Each row is a point. A path goes straight from each point to the next, and from the last back to the first. The post is the endless flat space through its rows: a point in 2 columns, a line in 3, a plane in 4, and so on, so that a path can go around it. How many times does the path go around the post? Going back the other way cancels.

Post (1 x 2):
[[-10, -6]]
Path (8 x 2):
[[-8, 21],
[40, -8],
[10, -60],
[-37, -49],
[-29, -20],
[-3, -49],
[27, -18],
[9, 16]]
Times around: 0

Post (7 x 8):
[[-2, 2, 12, -11, -16, 29, 7, -5],
[-31, 22, 47, 7, 31, 17, 55, 15],
[-4, 1, 16, -2, 7, 28, 15, 32],
[2, 6, 18, 22, -5, 23, -11, 0],
[7, -4, 2, -19, 13, 7, -33, 1],
[-1, 6, 18, -2, -60, -44, -20, 1],
[-11, 19, -10, -1, -21, -54, 19, 8]]
Path (13 x 8):
[[-24, -8, 27, 5, 13, 4, -20, -15],
[-24, 17, -19, -30, -6, -3, 7, 11],
[-34, 11, -7, -5, -12, 24, 7, 17],
[-16, 3, 12, 1, -5, 8, 9, 6],
[-8, 28, -9, 2, -21, 14, -15, 10],
[1, 34, 12, -17, -27, 9, 15, 10],
[-2, 13, 19, -13, -6, -14, 5, -5],
[17, -34, 22, -21, -34, -6, -16, 38],
[-19, -13, 17, 2, 2, 13, 4, 12],
[-28, 15, 49, 17, -7, 1, 13, 6],
[-35, 26, -3, -7, -3, 0, 7, 15],
[-32, -18, 21, -13, -13, -4, 2, 5],
[-5, -22, 12, 9, -4, 2, 17, 19]]
Times around: 1

Post (13 x 14):
[[1, -1, 13, 24, -27, -6, 11, -1, 6, -10, 36, 1, 7, -3],
[-8, -6, 19, -9, 22, 12, 2, 22, 5, -51, -6, 28, 1, 10],
[-17, 7, -4, 19, 12, -22, 1, -19, 3, 17, -20, 0, 9, -15],
[-10, 13, 11, -9, -12, -17, 33, -7, 19, 38, -9, -16, -15, -5],
[-12, 32, -1, -9, -20, -1, -20, -16, -50, -2, 7, -10, 28, -26],
[-17, 39, -60, 22, -11, -14, -12, -21, -14, -20, 35, -35, -1, -3],
[-6, -16, 3, -9, 15, 50, 1, 5, 9, -44, -29, -51, 47, 12],
[-10, 2, 3, 18, 9, 12, 20, 16, -13, -2, -8, -2, -16, -29],
[-4, 4, 25, 7, 49, 41, 12, 15, 15, -24, 12, 5, 1, 10],
[-5, 11, -15, 30, -35, 27, -44, -14, 18, 26, -15, 11, -11, -12],
[-7, 1, -10, -2, -6, 5, 30, 0, 8, 12, -6, 19, 24, 2],
[-18, -5, -8, 7, 18, 23, -11, 28, 30, -28, 24, -15, 14, -9],
[-13, 8, 2, -5, -22, -42, 32, 17, -47, 11, 5, -29, 37, 26]]
Path (9 x 14):
[[-5, -28, -21, -6, 15, 9, 24, -8, 13, -17, 13, 15, 19, 10],
[-31, -22, -23, 21, -13, -8, 14, 5, -2, 9, 17, -18, -12, -25],
[8, 6, -8, 6, 0, 22, 10, 9, -9, 1, 20, -3, 18, 1],
[7, 28, -14, 14, 15, 10, -9, 28, -23, -4, -2, -13, 20, -7],
[-22, 28, 3, 26, -8, -16, -7, 13, -6, -12, 2, -31, 14, -9],
[-34, 10, 19, 13, -18, -18, 0, 5, -21, -3, -4, -2, 13, -1],
[-23, 5, 13, 22, -7, 0, 1, 0, -32, 15, -11, -12, 45, -9],
[-8, 12, 11, -13, -4, 1, 7, 26, 2, -19, -12, 7, -5, 27],
[18, -10, -12, -5, -2, 18, -4, -4, -1, -8, -28, 22, 25, -28]]
Times around: 0

Post (17 x 18):
[[12, 10, -9, 4, -12, 2, 17, -21, -13, 13, -4, 20, 33, 9, -34, -8, 21, -27],
[-7, -2, -22, 39, 2, 18, 19, 11, -9, 22, 7, -2, 5, -2, -11, -30, 4, -14],
[-17, -2, 14, -2, 4, -26, 0, -27, 29, 18, 5, 18, 13, -32, -21, -8, -18, 4],
[-22, -5, -25, 5, -9, -16, 3, 1, 8, 20, -3, 34, 24, 3, 2, 18, -24, -5],
[-13, -27, -5, -7, 23, 0, -19, -31, 4, -8, -21, -19, -32, 20, 8, -2, 7, 5],
[-1, 21, -2, 4, 18, -8, -24, 0, 36, -12, -17, 2, -1, -12, 0, 0, 18, -37],
[-16, 1, 6, 20, -3, 10, -9, -34, 11, -21, 17, -15, -3, -7, -11, 35, 28, -10],
[-25, -7, 3, 11, 24, 17, 0, -9, -31, 17, -18, -4, 14, -19, 4, 10, -10, -1],
[32, -5, -39, -14, -15, 8, -29, 2, -26, 21, 1, 32, -20, -11, -9, 9, 3, -3],
[-8, 6, 14, 16, 50, 5, -8, -4, 13, -23, 14, -13, -25, 32, 16, 5, -10, 2],
[-13, -19, -26, -19, 22, -50, -16, 0, 15, 9, 2, -16, 8, 2, 16, -1, 3, 23],
[-5, -13, -6, 16, 11, -31, -5, 2, -31, -12, -17, 46, -1, -9, -14, 20, -29, -6],
[-16, -1, -8, -34, 9, -20, 15, -6, 9, -29, 7, -13, -15, 2, 9, 4, 6, -26],
[2, -13, -3, -11, 10, -3, -13, 18, 11, -15, 3, -20, -29, 33, -25, 17, 14, 21],
[19, 7, 27, 28, -11, -3, -19, -5, -11, -49, -2, 5, 14, 11, -5, -10, -25, -4],
[-17, -12, 6, -1, 1, -29, -12, -13, 14, 27, 16, -45, -11, 5, -1, 24, 7, -8],
[25, 19, 27, 14, -7, -9, -8, 3, 10, -13, -13, 34, -10, 3, 25, -24, 11, 6]]
Path (21 x 18):
[[-16, -12, 3, 9, -2, -21, 20, -8, 6, -46, -10, -22, -16, 18, -10, -8, 20, 5],
[-21, 14, 2, 19, -6, 18, 22, -17, -2, -18, -15, 12, 16, -2, -8, -22, 9, -7],
[5, 6, 2, 9, -3, -7, -3, 6, -23, -7, 25, 23, -3, -21, 4, -22, -19, -1],
[-5, -10, 8, -8, 12, -9, -18, 11, -8, 34, -7, -22, 7, -13, -2, -25, 5, -30],
[-3, -7, 25, 14, 3, 1, -10, -15, 3, -17, -41, 2, 23, -2, 2, -4, 32, 5],
[-5, -6, 5, -13, 25, -32, -24, -18, 1, 3, -7, 1, -4, -21, -7, -12, -25, -33],
[-25, -1, -25, -13, 32, 17, -23, 4, -8, 5, -6, -8, -33, -16, -19, 20, -20, -31],
[-10, 26, -12, 13, -11, -29, -7, 21, 7, -17, 10, 11, -18, -19, -3, 7, 11, -4],
[-20, 14, 10, 3, 24, -22, 1, 28, 12, -24, 22, -13, -6, 10, -5, -14, -11, -9],
[-18, -8, 4, 11, 18, -17, 6, 22, -4, 5, -19, -1, -6, 40, 14, 10, 6, -26],
[-16, -27, 32, 9, 40, 11, 6, 2, 4, 0, -3, 4, -27, 3, -56, -39, -7, 0],
[1, 12, -20, 18, 11, -9, -60, -22, -1, -34, -21, 19, 14, 0, -5, -9, 6, -23],
[-12, 19, -7, 12, -4, -16, 8, 15, -24, -41, -5, -8, 11, 18, -25, 42, 2, -14],
[7, -2, -38, 9, 6, -1, -9, -12, 23, 11, 23, 16, -43, 2, 21, 24, 2, -1],
[-1, -29, -4, 23, -8, 2, -5, 4, 3, 15, -30, 7, -3, 2, -20, 9, 0, 4],
[33, 7, 1, 4, 12, -7, -19, 12, 12, 13, -9, 5, -2, -18, 11, 0, 2, 36],
[8, 6, -5, 21, -16, -43, -6, -35, 4, 7, 0, 2, 1, -19, -14, 8, 14, 5],
[-7, -32, -5, 5, -21, -29, -5, -3, 25, -1, -25, -16, -25, -3, 4, 1, -19, -18],
[-8, -36, 3, -10, -10, -12, 5, -2, -18, 4, -28, -5, 4, -7, -9, -28, -26, -6],
[15, -20, 18, 15, 2, 20, -29, -25, 7, -14, -11, -7, 8, -7, 1, 23, -5, -19],
[9, -14, 2, 4, -29, -15, 22, -12, -5, 25, 8, 7, -18, -24, -15, 5, 17, -14]]
Times around: 0

Post (17 x 18):
[[0, 7, 7, -9, 8, 22, -9, -3, 32, -10, -2, -13, -1, -5, -2, 7, 14, 5],
[5, 16, 10, 24, -10, -23, 9, -6, -16, 11, -1, -5, 10, -19, -22, -11, -5, -24],
[9, 12, -2, -14, 24, 2, -1, 19, 31, -12, 9, -8, 8, 9, 4, 7, 38, -1],
[3, 12, 10, -22, 19, 9, -7, -4, 33, 13, -14, 1, 15, -7, 14, 12, 33, -16],
[20, 8, -7, -12, 5, 13, -20, 9, 31, 16, 10, 12, 8, 7, -2, 1, 11, 2],
[25, -3, 1, 9, -22, -18, 7, -11, -17, 3, -22, 6, -1, -5, -9, 9, -2, -9],
[-3, 7, 14, 17, -17, -7, 15, -3, 5, 1, -2, 2, 14, 5, 14, 11, -1, -5],
[-12, 10, -8, -27, 3, -7, -13, 6, 3, 2, 11, -13, -18, 22, 15, -3, 9, -5],
[4, -2, 7, 20, 3, 0, 16, 15, -6, 0, -14, 5, 3, -20, -7, 17, -25, -19],
[12, 17, -13, 15, -9, -5, 9, -16, -11, -13, 6, 14, 17, -2, 13, 8, -11, -17],
[5, -15, 0, 9, -8, -9, 17, -8, 3, -4, 6, 7, -3, -26, 4, 18, 2, -18],
[5, -4, 10, -8, 13, 9, 0, -3, 11, -16, -5, 11, 16, 6, -3, -10, 16, -4],
[-4, -4, -11, -4, -12, -21, 6, -13, -19, 3, -1, -14, 29, -8, -2, 21, -4, 7],
[0, 29, -1, -42, -12, 4, -3, 9, -3, -3, 13, 0, -20, -1, -2, -5, 15, 17],
[-2, 0, 8, 19, 2, -13, -7, -13, -5, -5, -5, 21, 3, -1, -16, 22, -13, -7],
[9, 8, 13, -17, 7, 9, -11, 14, -5, 10, 25, -6, -20, 0, 11, 14, 8, 7],
[2, 9, -9, -11, 29, 1, 3, -13, 30, 11, -6, -3, -6, 1, 16, -7, 21, 11]]
Path (32 x 18):
[[13, 12, -11, 6, 1, 6, 3, -12, 1, 15, -11, -3, 8, 17, 17, -1, -4, 13],
[2, -3, -11, -37, -7, -8, 11, -13, 15, 11, -2, -27, -4, -19, 2, 24, 36, 5],
[4, 11, -2, 23, 26, 8, 2, 0, 17, 17, -13, 1, -2, -11, 6, 22, 15, -4],
[-12, 29, -3, 15, 4, -18, 8, 2, 19, -9, 11, 3, 32, -4, 6, 5, 31, -12],
[7, -5, 15, -4, -15, 21, 7, -8, 13, 21, 4, 12, -39, -51, -3, -2, 9, 0],
[-6, 13, 3, 0, 8, 5, 22, 12, 11, 2, 15, 11, -15, 20, 32, -9, 18, -13],
[-9, -13, 18, -15, -21, 3, 21, 6, 14, -16, 17, 7, 1, 3, 16, 14, 18, -15],
[10, 3, 6, -10, 15, 0, -5, -8, 0, -4, -19, 23, 12, -5, -6, 29, -6, 1],
[9, 23, 16, 9, -29, 24, 6, 1, 40, -16, 7, -7, -10, 1, 2, -7, 5, -11],
[21, -13, -24, 4, 10, 1, -6, -16, 6, 2, 4, -7, 6, 2, 28, 26, -21, 7],
[-20, 7, 6, 12, 19, -19, 3, -42, 14, -1, 17, -4, -2, -18, 7, -9, -9, 4],
[-4, 4, 24, 8, 2, -2, -10, -18, 33, 18, 5, -16, 11, -1, 5, 10, -2, -5],
[24, 25, -4, -19, -3, -26, 2, -9, 11, -5, 6, 8, -15, 5, 2, -34, 34, 2],
[44, 0, -17, -4, 2, -5, -12, -12, -17, 4, 15, 29, -5, -12, 5, -13, 15, -4],
[9, -1, -23, 5, -12, 15, -9, 12, 13, -8, 20, 3, 10, -20, -21, 29, -10, 3],
[-8, 60, -16, 30, -11, -18, 0, 15, 10, -13, 4, 15, 4, 24, 1, -17, -1, -26],
[8, 10, 12, 24, -13, -11, -5, -16, -7, -11, 20, 7, 8, -26, -11, 22, -9, -1],
[27, 20, -13, 9, -6, -11, -3, 3, -3, -1, 29, 14, 32, -20, -13, 17, 0, -23],
[10, -27, -1, -23, 7, -3, -14, 11, -5, -21, 24, -2, 2, 13, -13, 25, -10, 17],
[24, -2, 15, 21, 4, 4, -7, 0, 15, -19, -20, 9, 3, 6, 8, 15, -9, 2],
[-12, 11, -11, -18, -14, 0, 17, 2, -11, -26, 7, -10, -4, -16, -1, -15, 0, 14],
[13, -24, -21, 49, 23, -1, -9, -15, 33, 13, 5, 24, -2, -4, 20, 43, 10, -5],
[-11, 23, 1, 0, -1, -7, 23, -13, 8, 17, -30, -3, 34, 2, 2, -12, 20, -18],
[-3, 13, -1, -19, -23, 3, -14, 10, -11, -7, 10, -31, 2, 22, -24, 40, -28, 14],
[10, -6, 14, 0, -13, -8, 8, 10, -18, 0, -16, -10, -5, -18, -21, 12, -31, 6],
[-3, 13, -1, -21, -12, -18, -3, -12, -2, -20, 16, 15, 42, 0, 16, -4, 35, -12],
[-1, 2, -2, -29, -15, -18, 29, 12, -5, -34, -49, 1, -20, 11, 19, -3, 53, 0],
[-9, -6, -29, 0, -1, 12, 10, 7, 9, -25, -2, -1, -50, -17, 12, 42, -6, -14],
[-8, -21, 12, 20, 20, -5, 3, -27, -17, 2, 7, 10, -24, -16, -12, 0, -25, -4],
[-11, -4, -11, 5, 10, 7, 1, -20, 7, 28, 6, -15, -12, -15, 16, 20, -2, -5],
[22, -1, -34, 15, -12, -17, 18, 11, -22, -24, -21, -3, -11, -14, -13, 12, -8, -8],
[18, -4, 27, -10, -35, 30, -4, 22, -7, -3, 15, -8, 48, -13, 10, 26, 27, -6]]
Times around: 2
